Each row is a point. Any point is a mix of the corners, with weights that add up to 1. It lies inside the corners' shape when no weight is negative. Say inside or outside, and name the corners with a negative weight.

Corners:
(1): [ 9 -1]
(2): [-60  16]
(3): [  5 -22]
Points:
[ 10 -23] -> outside (2)
[-41   6] -> inside
[  3 -18] -> inside
[-54  13] -> inside
[-24 -10] -> outside (1)
[-18   8] -> outside (3)
[-13   3] -> inside

Corners:
(1): [-42 -27   3 -19  25 -37   6  13]
(2): [ 19   8 -11  18  18  29  16  -7]
(3): [ 20  11 -16   3   7 -26  20 -18]
(4): [-35 -29  27  -4  -7 -27 -22  12]
(5): [ 17  23 -26   0  -3  24 -20  -4]
(6): [ 33  23  27  -5  34 -26  -8 -23]
(7): [  9   2  -1 -14 -11  -8 -18  19]
(8): [-60   5 -11 -18   1   3  12   7]
(9): [ 23  12 -22  -6   2  22  11 -22]
Points:
[  7  13 -28  -6   1  28   3  -2] -> outside (3, 4, 6)
[ 14  10  -2  -2  12 -17   6 -11] -> inside
[-21 -16   3  -6   5 -15   4   6] -> outside (5, 6)
[ -9  13 -14  -7  17   6  23 -16] -> outside (4, 5, 7)
[ 18   7   3  -2  -5   6 -23   4] -> outside (1, 3, 8)
[-15  -2  -3  -2   7   0   4   1] -> inside
[-12  -2   2  -2   2  -1   2   1] -> outside (1, 5)

Corners:
(1): [  9  19 -12  -5 -20 -21 -16  -9  -2  -9  -5 -47 -19  -4]
(2): [-18 -20   0   1   6  -3   4  -7 -17   4   4  18   5   2]
(3): [  7  15  -1   0  -9 -23 -10  17  23  -1  -8  -8 -10   5]
(4): [ -4  17 -16  -9  -7   6  -4  -4  -5  -5 -17   1  -1  -9]
(5): [  4 -16 -11   2   4   8  44 -10 -18  -3   3 -16   3   6]
(6): [ -7 -24   0  -2 -14   4  -4   0  11   2  13  18  11   2]
(7): [ -4   9 -19  -4   6  16   0  -8  11  -1 -13   8 -15  42]
(8): [  0   6 -23  -5   7  17   4  23   9   6   6  -4   1  31]
(9): [  1 -60   1  13  -3  -8   1  -4 -12  -3  -9  -2   1  -3]
(10): [ -2  17 -16 -13   1  12  -2  18   5   3  -7   9 -28   6]
(11): [ -8 -12  25  34  11   5 -10  -5 -15 -11  -6   7  11 -17]
(12): [ 12  10  24   2   2   0 -17   1  -5  -4  -3  -2   4 -15]
(13): [  3  14 -10   4   8   7  -7  -4  -2  -7   5   9   3 -11]
(14): [-10  14   3  13   5  15 -18  -1  17  27   6  16  10 -17]
(15): [  6   1 -17   5 -12  13  16  -9 -15  13   5  18  -7  -1]
Points:
[ 1  7 -7  1  0  5  2 -3  2  6  6  0  3  3] -> outside (4, 9, 10, 11)
[-1 -5 -8  0  1  5  7  1 -3  0 -1  0 -3  7] -> inside
[-1  1 -5  2 -2  5  0 -5 -1  0 -4  3 -5  2] -> outside (8)
[  2   6  -7  -3  -2   4 -10  10  12   4  -3  10  -6   4] -> outside (1, 2, 5, 11)
[ -3 -11  -1   4  -2   3   7  -2  -5   4  -3  11  -2   0] -> outside (1, 8, 13)
[-2 -5 -5  3  1  6  1  0 -1  2 -1  8  0  1] -> outside (1)
[ 4 -2 -8  0 -5  1  0  2  0 -3 -5 -1 -7  6] -> outside (2, 14)

Corners:
(1): [-11   1  -5  17  -3  42  16   5  19   3 -10 -15  22  35  45 -19 -36  -7
 -40  -2]
(2): [  5  -3 -21 -25  19  21  27  -4   9  21  15  -7 -26 -14  23  10   9 -37
 -30  16]
(3): [ 41  37  34 -41 -32 -14  -4  14  23  -5  12  17 -22   8  -1  -8 -21  49
 -31 -11]
(4): [-13   7  15  40 -35 -23 -44  32   7  24  27  60   9 -10  -4 -25 -31  29
 -33  -7]
(5): [ 27 -14  -9  35 -23  35  -3 -30  17  -9  21  19 -23 -16  15 -19  14  28
 -11 -30]
(6): [  5   5  21 -24 -20   9 -50  -2 -25  11  -8  33   7 -16  -6 -21   3  13
  -7 -34]
(7): [-19 -17 -24 -47  32 -34   6  -2  16  25 -26 -35  12  -4 -12  19   0 -50
  27 -21]
(8): [ 29  44   5  32   5 -29  15  27 -27   6  -1   7  25  -3  23  -8 -20  10
 -11  15]
(9): [-33  -9 -26 -42 -17  16  47 -32 -10   9   5 -50 -14  40  11  37  -7   0
  26  -1]
(10): [ -7 -23  30  19 -37  37   0 -10 -30 -22  15  19  18 -26  -8  -2  45  -6
   3  -2]
(11): [ 23  16  12 -15  -2  46 -19 -17 -11 -19  -9 -30  11  29  -1  24   8 -24
  -8 -15]
(12): [ 11  -2  15 -21  -2 -30 -11  31   4  -5  39  33  27  15  -8 -30 -58  31
  -7 -16]
(13): [-15 -26   8 -38  -2 -10 -26  33 -24  13  -1  51  11  28 -13  32  24 -34
  14  19]
(14): [ 27 -13  13 -22  -9  43   8 -11 -11  -8  19 -21  19  22 -44 -27  42  -3
  13 -46]
(15): [-44 -18 -26   4  25  11 -47 -11 -25 -27   5  14 -12  -3 -39 -32  -8  45
  29 -24]
(16): [-17 -21 -23 -30  14  -6  16  -4 -15  16  14 -48  23  27  10 -41  10 -49
  15  14]
(17): [  2 -11 -42  14 -25 -13  27  28 -11   8 -10  -7 -21 -23  30  21  24 -12
 -22   4]
(18): [-40   1  17 -18  24 -17  30  23 -19  -7  33 -29  23  11  38  27  24 -22
   6  16]
(19): [  4  27 -44  34  27 -24  29 -56  -5   4  18 -26  32   0   2 -35 -12  23
 -36 -16]
(20): [-41 -33  41   0 -16 -16 -15  25 -40  -4  -5  -1 -34   2 -18  27  10 -26
 -15 -11]
(21): [  5  37   5  24 -14  17  17   3  -2 -34  17  24  -3   5  29   2 -10  -8
 -43   2]
Points:
[-9 -5 -3 -9 -9 11  9 -1 -9  1  6 -3  3 11  8  6  3 -8 -5 -1] -> inside
[  4   2  -4  14 -12  11   8   1  -4  -6  22  10   5   2  13  -8   4   9
 -15  -2] -> outside (6, 7, 20)
[ -1   0  25   4 -13 -14  -5  36  -2 -10  17  29   3  -2   3   0   4  13
 -11  -8] -> outside (2, 6, 9, 11, 16, 19)
[ -2   3  -2  -9  -6   6   9   1  -1   2   8  -5   1   9  12  -1  -5   2
 -13  -5] -> inside
[  7  -3   0  -8 -15   7   2  -1  -8  13  -4  -5   0  -2   5   0  13 -13
 -11  -8] -> outside (12, 15, 18, 21)
[ -2   2   2  -5  -4   0  -3   3  -7  -2   4   0   8   7   0  -3  -2   0
  -5 -11] -> outside (2)
[-17 -16 -12  -6  -3  21   1 -12  -7   4   7  -5   2   0   1  13  22  -8
   3 -10] -> outside (3, 8, 12, 16, 20, 21)

Corners:
(1): [  3   8   1  17  21 -38 -24  31  13  -2 -29  -4   7 -24  -3  25  -2  14
  14   2]
(2): [ -1  -3  25  29 -14  -4  19   0   2  16 -19  44  -6 -11 -17  25  -3  30
  20   8]
(3): [  5  17 -26   6  27 -22 -10  -5 -35  -5   1 -12  -7  23   6  11   2   0
 -14 -20]
(4): [ -6   2  14  17   1   8 -27 -25  -1 -33  35 -11  14  32 -18  17 -10   7
   5  28]
(5): [-19 -30  21  13 -28  -3   4 -20  31  17 -21   2  -2  -3 -10 -12  -1  37
  40  -5]
(6): [ 30  -3  18  37  18 -41  11  46   6 -13   9 -17  12   0   0  17  10  -4
  19 -26]
(7): [-17 -42  -1 -31  -9  31 -21   2  17  20 -10  60   9   4  -5 -20  -4   8
  29  12]
(8): [ 15  -3   0  29  11 -11 -15  -4  27  -4   1   4   8  20  12  16  24  -2
   1 -24]
(9): [  7 -45  18 -14  -2   1 -20   8  17  34  -8  32 -21  14   3   7  -1  22
  55  26]
(10): [ 24  15  -6   1  19   8   4  22 -18 -16   7 -35  -1  14  -2  -6  -1 -18
 -28   9]
(11): [  2 -25  25 -50 -26  42  -6 -19   5   8  26   3 -13  -1   6  16   3   7
  20  12]
(12): [ 11 -29  21  -3   8  32  -8 -29  -2 -29  14   3 -20  13  15  -5 -28  -6
   1   2]
(13): [  5  12  -8  39  -9 -11  24  27   8  -5 -20  -5   3  14   4  13  10   5
  33  -8]
(14): [-19  -3  11 -12  33  43   1 -25   2  -3  44   7 -14  11 -13  -8  -5   0
  17   9]
(15): [  8  27   5   3 -12  -7  30  32  11  11  -5  20  13   9  43 -14 -22  34
  17   5]
(16): [ 11  -8 -20  17  23 -41  29  31   2 -25   4 -12  -7  10  13  15  22   9
 -16   7]
(17): [ 28 -13  -6  46   2  -6   3   8 -19   3   5 -19  21 -15  16   5  25   6
  16   4]
(18): [-17   1  20   0  -8   7 -26  -4 -13 -28  36   3 -10  18   0 -12  10 -15
 -16   6]
(19): [ 11 -17 -21  30 -13  -8  15   6  35  20  17 -19  23  -4  20  16  -4 -25
  -5 -11]
(20): [ 22   3  24  -4 -24  -6  19 -15  26  -6 -15  36  -3 -15 -18 -11   3  24
  40  18]
(21): [-11   7  21  -8  34 -14  11  -1 -31 -17 -23   0  20  19   6  13   3 -16
  -4  16]
Points:
[ 10 -14  16   3  -7   7   7   2  12   7  14   1  -8  -9   5  -4  -2  16
  20   9] -> outside (3, 4, 7, 8, 13, 21)
[-1 -9  8  2  1  2 -3  3  3  0  5  7  0  4  1  3 -1  6 14  7] -> outside (8)
[  1   0  -7  10  17  -7  -5  18 -16  -9   9 -18   5  11   0  14  12 -13
   2   4] -> outside (2, 5, 8, 12, 15, 20)
[ 13  -2   2   8   0 -20   4  16   5   2  -2 -11   6   2  17   2   9   5
   4  -1] -> outside (2, 4, 7, 12, 13, 14)
[ 4 -9 12  7  1 -2  2  7 10 -1  1  6  1  4  4  4  0  9 17  4] -> outside (3)
[  1 -12  10  -4   9   1  -6  -1   3  -2   4   8  -2   6  -5   8   1   1
   8   5] -> outside (13, 15, 17)
[ 7 -7 10  2 -5  2 -9 13 16 -6  0  5  8  9  7  5 -2 -7 13  2] -> outside (2, 3, 5, 14, 16, 17)
[  7 -13   4  13   3  -2  -6   3   5  -4   5   0   0   3  -1   8   6   4
  13   3] -> outside (15, 21)
